Each row of a before or after table is a point. The points were changed in one or more steps. Then noise was added and the rows were shuffled. The steps act on how far a point lies along the listed directions, d1 being the first. Write out the steps. A step turns or swaps two directions, mirrors them in a line or flattens them onto one, adds a multiple of one to another, or multiplies one. Angles are multiples of 10 degrees, from the lower direction toward the higher: turns from -170 to 170, lines from 10 to 170 but not 90. Use the fewest steps. Two steps may share a direction if one is a turn and the other turns, adds or multiplies; they go together, in the order done. Otherwise the lowest direction goes first.

Directions:
(1): [ 19  -2 -57]
(2): [ 9 60  1]
(3): [57 -9 19]
Before:
[[ 21  10  14]
 [  6 -14  20]
 [ 27  27 -13]
 [  4 -12  21]
 [-18  -7   8]
 [  2  -4 -26]
 [  1  -5  22]
 [-59   9  -9]
 [ 31 -17 -12]
 [ 17  -9   7]]
After:
[[ -7 -21  -1]
 [-10 -27 -11]
 [-11  14   1]
 [ 32 -15   2]
 [ 11 -21   8]
 [-13 -14   2]
 [-12 -14   4]
 [ -1  61   2]
 [ -6  -8   8]
 [ -1   4 -10]]
Steps: multiply d1 by 0.4; turn d2 and d3 by 80 degrees

Directions:
(1): [  5 -24  13  -5 -38   4  47 -19]
(2): [ 60   6  -7  20 -14  16 -15  -8]
(3): [-12  20  25  10 -27  32  -2  42]
(4): [ 32  14  10 -33  21 -15  29  31]
Before:
[[ 40  35   5 -19  31  12  12  60]
 [ 12  -2   9 -43  18 -33  60 -13]
 [ 29  -4  -4  30 -45  26  -3 -26]
 [ 25  16 -10 -13  -6   3  21   5]
 [-28  -4  17  14 -29  23  -4 -10]
 [-24  24  -6   9  20   2 -37  27]
 [ 39 -14 -27  -2  22 -22 -14 -29]
 [  1   3  36 -27  21  18  45  43]
 [-18  26   2 -25  40 -10 -13  33]
 [  5  -5  -5  -6  -4  -3   8 -12]]
After (10 x 8):
[[ 16   9 -11  -3 -17   6  18  -6]
 [-28  18  -9  12  19   3 -38  17]
 [-13   7  17  -4  -7   9   4   4]
 [ 46   9  -4  10 -23  13   4  -7]
 [  8   7  -3  13  -4  24   2  14]
 [-18 -14  29  -6   1  25  36  10]
 [-37   9  -1  -7  18  -2 -20   7]
 [ 32 -13 -21   3  11 -13 -16 -24]
 [ -6 -12  11 -22  -6 -19  54 -26]
 [  6  -4  -5  -7  -4   0   9  -8]]
Steps: flatten d1 and d4 onto the line at 20 degrees; multiply d3 by 0.7

Directions:
(1): [ 58 -19  -8  59   9  42 -22   4  -9 -10  23   3]
(2): [-18 -14 -25  16 -12  32  24  39 -23  60 -36  18]
(3): [-13  22 -32  49  -3 -27  43   0  35  13  29 -38]
(4): [ -3  16 -38  -8  29 -19 -20 -31 -12  37  41  53]
Before (9 x 12):
[[-21  -1 -13 -27   5 -13 -19  -9 -17  36  -3  40]
 [-18   5  -8   4   3   3  16  -4   0  12  -1  10]
 [ 11  -4  -6  16   9  23 -31   2  -8   0  21  25]
 [  5  -4   4 -20  -8  14  -9  -6   0 -10  -3  11]
 [ 12  -1  -7  46  -8  18  12   7   9  -7  15 -26]
 [  0   6   6 -23   5 -18   2 -14  -6   5  -2  15]
 [ 13   6   7 -29   5 -10 -20 -13  -2  -9   7  17]
 [-14  12  -3 -15   0 -19  10  -5  13  -5  -7 -18]
 [ 34   6 -23  25  16   4 -10 -19  10 -10  49  13]]
After, 9 rows:
[[  3   2 -21  36   5  19 -12   9   0  14  25  13]
 [ -9   8  10 -27  -1 -17   1  -8  10 -18 -12 -17]
 [-36   7 -40  12  -4 -19  20   7   1  60   0  17]
 [  3  13 -16  -9   6 -14  -1  -8   4  15  15  15]
 [-19   2  -1   7  -3   5  22   0   4   3  -5  -2]
 [ 24  -9  22  21  -9  26 -12   3   2 -39   4 -26]
 [ 34   3 -11  37   4   4   8  -7  25 -28  38 -21]
 [ -6  11  -6  -8   5 -20  17  -9   0  17   2   8]
 [  0  -1 -14 -12  -2  10  -3  -7  -1  11   6  21]]
Steps: turn d3 and d4 by -70 degrees; add 0.7 times d4 to d2
